Each row is a point. To make a cloud, some directions were put in groups of two or more. Within a group, all points are equally far from the middle, so they leave a hole (a ring in 2 directions, a hollow ball in 3). The other directions are filled evenly. Then the cloud was stretched, turned, moved and blurred a little. How many holes are there, and how many directions does each take, smallest first?

Cloud (22 x 3):
-13.1, -10.1, 0.0
-3.9, 29.3, -25.1
-12.8, 25.9, -2.1
-0.3, -11.9, -1.2
1.6, -7.2, -26.7
-4.5, 27.6, -8.7
-20.1, 16.4, -13.8
-22.1, 0.7, -4.9
-24.7, 20.8, 7.4
9.8, -8.4, -23.2
-25.0, 10.1, -3.7
-19.1, -6.1, -0.4
-13.2, 9.6, -29.8
6.0, 11.9, 12.3
17.4, 4.3, -7.3
-12.6, 25.9, -13.8
13.4, 23.8, -17.1
-10.3, 26.9, -9.7
-10.5, 3.6, -30.0
-11.1, -1.5, -21.4
20.3, 1.3, -16.8
8.2, 1.0, 13.1
Holes: 1 (2)

Cloud:
4.5, -2.6, -21.5, -19.5
12.8, 10.5, 28.1, 0.2
7.9, -21.2, 17.5, 4.2
-30.1, -10.9, 11.3, -1.2
12.2, 18.9, 3.9, 18.3
-15.5, 27.5, 11.1, -14.7
-3.6, -9.0, -25.7, -14.1
-18.3, 11.3, 8.1, 18.2
-23.5, 0.0, 25.5, -12.8
10.0, -13.4, 18.8, 12.1
-30.5, -14.6, -4.6, -4.4
-8.9, 1.4, 4.5, 23.5
-30.9, -13.9, -0.9, -2.4
17.8, 16.6, 2.1, -16.2
15.6, 11.5, 4.3, -21.6
-1.0, -1.1, 5.0, 24.4
16.0, 1.8, 12.8, 18.4
-23.1, -4.3, 16.3, -24.2
-4.4, -27.9, 0.6, -16.5
-2.1, 17.4, 13.6, 20.1
-5.0, -29.7, -6.4, -7.1
8.0, -0.9, 24.7, 13.7
-33.7, -7.8, 1.3, -11.5
-9.8, 8.4, 32.7, -5.6
7.4, -27.3, 4.7, 1.9
5.0, -0.4, 15.0, 21.5
1.0, 2.7, 3.5, -31.3
23.2, -12.0, 8.8, 3.8
Holes: 1 (4)

Cloud, 31 rows:
-5.8, -9.2, -12.6, 13.4
11.7, 22.4, 13.6, 0.2
15.1, 7.5, 8.5, -25.5
6.8, -11.6, -18.0, 10.6
-3.2, -16.9, -19.9, -2.3
18.0, -0.8, -10.0, 20.0
4.3, 17.7, 17.5, -11.5
17.6, 3.4, -19.4, -32.8
16.7, -1.9, -7.7, 23.4
6.3, 5.4, 25.5, -33.0
23.0, 2.0, 11.7, 1.0
18.2, 11.2, -15.8, -16.2
-14.7, 7.4, -11.1, 15.5
7.8, -7.4, -21.2, 17.2
18.7, 2.9, -28.8, 9.9
22.6, -4.8, 12.4, -1.5
-8.2, -7.3, -26.5, 8.4
21.7, 10.5, -16.0, 9.7
0.3, 29.1, -21.0, -5.8
3.4, -3.6, -24.2, 25.6
7.4, 7.1, 15.4, -33.4
20.7, 3.8, 5.6, -14.5
0.4, -16.2, 7.0, 13.3
19.0, 19.1, 18.1, 8.2
12.5, -13.6, -24.2, -5.1
19.9, 1.4, -28.2, -14.8
-1.8, -19.7, -27.8, -10.6
4.7, 23.5, -0.8, -8.0
14.1, 16.7, -1.1, -12.9
-1.1, 14.7, 25.6, -11.1
21.9, -14.7, 16.3, -20.2
Holes: 1 (2)

Cloud, 46 rows:
-0.4, -14.7, -0.9, 4.8, 28.5, 7.5
7.4, -8.6, -9.5, -3.3, 22.1, -24.3
2.9, 5.1, -13.0, -13.6, 11.8, -39.7
-14.0, 10.0, 15.1, 12.3, -14.7, -0.6
-9.9, -25.2, 19.4, -11.8, 2.8, -13.9
-18.9, -19.5, 18.9, -7.4, -14.6, -12.4
7.2, -21.7, 12.8, -5.8, -5.3, -2.0
-11.5, -12.1, -5.7, 24.1, 15.7, 22.3
-28.4, -21.6, -8.8, 1.8, 8.1, -1.2
5.2, 6.6, -11.2, 17.9, 25.9, -3.3
-4.5, -17.6, -31.7, -19.3, -12.4, 0.8
-11.5, -22.6, -18.0, 13.0, -14.2, 21.8
-2.2, -28.9, 24.5, -4.6, -18.6, 3.3
-5.6, -9.5, 12.8, -17.5, 23.9, -28.7
-4.2, 35.8, 11.5, 3.1, 2.3, -3.5
-27.1, -11.7, 4.0, 10.5, 3.0, -22.7
0.6, 9.3, 0.0, 13.3, -17.0, 5.3
-16.1, -8.2, -24.8, -12.0, 4.5, -29.5
-18.3, -8.1, -9.8, -10.1, -13.5, 10.4
-5.2, -5.9, 3.0, 9.7, 5.1, -32.7
1.6, 4.7, -11.1, 14.8, 20.7, 13.3
12.1, 8.2, -6.4, -24.0, 33.1, 4.5
14.4, 11.5, -0.5, -13.3, 4.0, -20.5
8.4, -29.5, -17.2, -20.7, 21.8, 10.2
-9.2, 1.9, 1.4, 24.9, 11.4, 10.6
5.2, -9.4, -22.8, -15.3, 19.6, -10.8
-12.6, 7.1, -10.5, 8.4, 26.2, -23.4
0.3, -34.7, -16.9, -28.2, 6.3, -8.4
13.3, 8.6, 28.9, -2.0, -0.8, -25.1
-16.1, -12.7, 14.3, 1.3, -6.5, 42.0
-14.3, -10.0, 6.5, 4.0, -6.4, 0.5
-17.4, 12.2, 5.9, 15.9, 1.1, -25.7
-13.1, -10.6, 1.0, 11.3, -2.4, -30.0
-12.2, -6.3, 1.0, 17.7, -14.0, 0.9
18.3, 7.4, 8.6, 5.0, -2.7, 4.5
11.2, 9.8, -21.0, 16.5, 5.9, -0.6
13.3, -5.7, -28.4, -16.8, 14.5, -5.9
-17.7, -11.5, -12.0, -11.6, -5.0, 27.8
9.2, 23.2, -9.6, -21.1, 12.6, -39.9
-2.2, 3.5, 1.6, 3.0, 5.0, 14.7
10.0, 16.8, -18.0, -16.0, 17.5, -34.9
-7.8, 20.0, -5.8, -4.9, 6.4, -3.6
-30.6, 5.5, 6.6, 10.2, 5.1, -6.7
4.6, 6.4, 2.4, 3.2, 23.6, -39.9
-27.1, -21.1, -24.8, -7.2, 4.8, -29.4
-17.8, -17.4, -12.3, -17.4, -4.3, -15.6
Holes: 0

Cloud:
-31.1, 3.3, -18.6, 8.5, -23.2, 0.2
-34.5, -1.9, 1.1, 4.3, -11.4, -20.5
-32.0, 5.9, 0.5, 7.5, 3.9, -19.2
-18.3, 10.0, -16.0, -12.4, -28.7, 14.8
-4.2, 20.0, 31.1, 8.0, -6.1, -9.9
18.0, 13.4, 4.7, 25.5, 12.3, -7.2
8.9, -6.5, 28.2, 13.9, 24.0, 13.9
-23.8, -11.4, -0.7, -10.1, 6.1, -19.9
12.0, -27.9, -13.0, -4.2, -7.0, 11.0
10.6, -22.6, -14.5, 5.0, 19.4, 13.2
7.7, 0.3, 10.2, -1.9, 27.1, -24.4
-28.8, -13.5, 9.9, 1.2, 8.6, 8.6
10.7, 1.8, -5.3, 27.3, 14.0, -13.3
-11.5, 17.7, 27.9, -5.8, 7.2, -4.1
11.1, 2.1, 36.6, 7.6, 10.5, 9.8
-9.0, 26.8, 7.5, -10.9, -12.0, -15.8
-21.8, -16.6, 16.3, 12.2, -8.6, -8.8
15.4, 13.6, 12.0, -5.7, 14.8, -25.7
12.9, 3.5, -0.6, 15.5, 20.0, -26.5
0.1, -3.1, -0.2, 4.3, -26.1, 24.2
-3.8, 8.4, -16.8, -14.5, -25.1, -18.9
25.3, 2.5, -8.3, 0.2, -16.8, 1.4
13.8, -27.8, 11.8, -2.2, -12.5, 3.3
-2.8, 0.3, -7.1, 31.7, 5.1, -2.9
25.9, 6.2, 2.4, 7.4, -8.7, 15.4
-11.8, 1.5, 1.3, -24.0, -16.3, 26.0
2.1, -11.4, -9.0, -1.0, -15.1, -35.2
-25.7, 2.2, 0.9, 24.4, -7.2, -16.3
17.5, -9.7, 13.2, -2.7, -17.9, -29.8
9.9, 19.3, -1.9, -12.6, -9.2, -21.2
-15.7, 15.7, 6.8, -2.5, 17.9, -19.2
-4.2, 18.1, 3.1, -1.1, -13.4, 28.3
-11.4, -14.3, -30.5, -12.2, 2.3, 10.7
-10.2, 5.9, -0.7, -22.5, -15.1, 28.1
-17.4, -12.9, 13.5, -8.3, -21.3, 15.2
-0.6, 20.3, 22.8, 12.1, -19.9, -12.8
-25.0, -7.5, 0.4, -1.3, 17.0, 25.6
-12.6, -16.1, -25.1, -13.6, 10.6, 14.9
24.6, -11.2, 9.9, -2.9, -10.4, 19.8
-21.2, 10.6, -6.2, 1.3, 13.3, -22.0
22.6, 2.7, 19.9, 6.3, -15.7, -26.1
-20.4, 1.9, 23.0, 10.3, 17.0, -2.5
-24.5, -1.6, 12.6, -11.6, -25.2, -13.8
-1.6, -1.4, -20.2, -8.6, -22.2, -24.5
-11.5, -1.6, -3.1, -14.5, 28.0, 22.1
3.7, -8.9, -13.6, 25.2, -0.7, -15.8
13.5, 1.7, -12.0, 19.2, 17.9, -10.9
-18.2, 21.7, 1.6, 20.7, 7.2, -1.8
-5.6, 7.7, -0.7, -26.0, -8.5, 26.8
0.7, -6.8, -19.0, 9.9, 4.8, -26.3
22.5, -10.4, 21.1, -6.4, -11.6, -20.7
Holes: 3 (2, 2, 2)
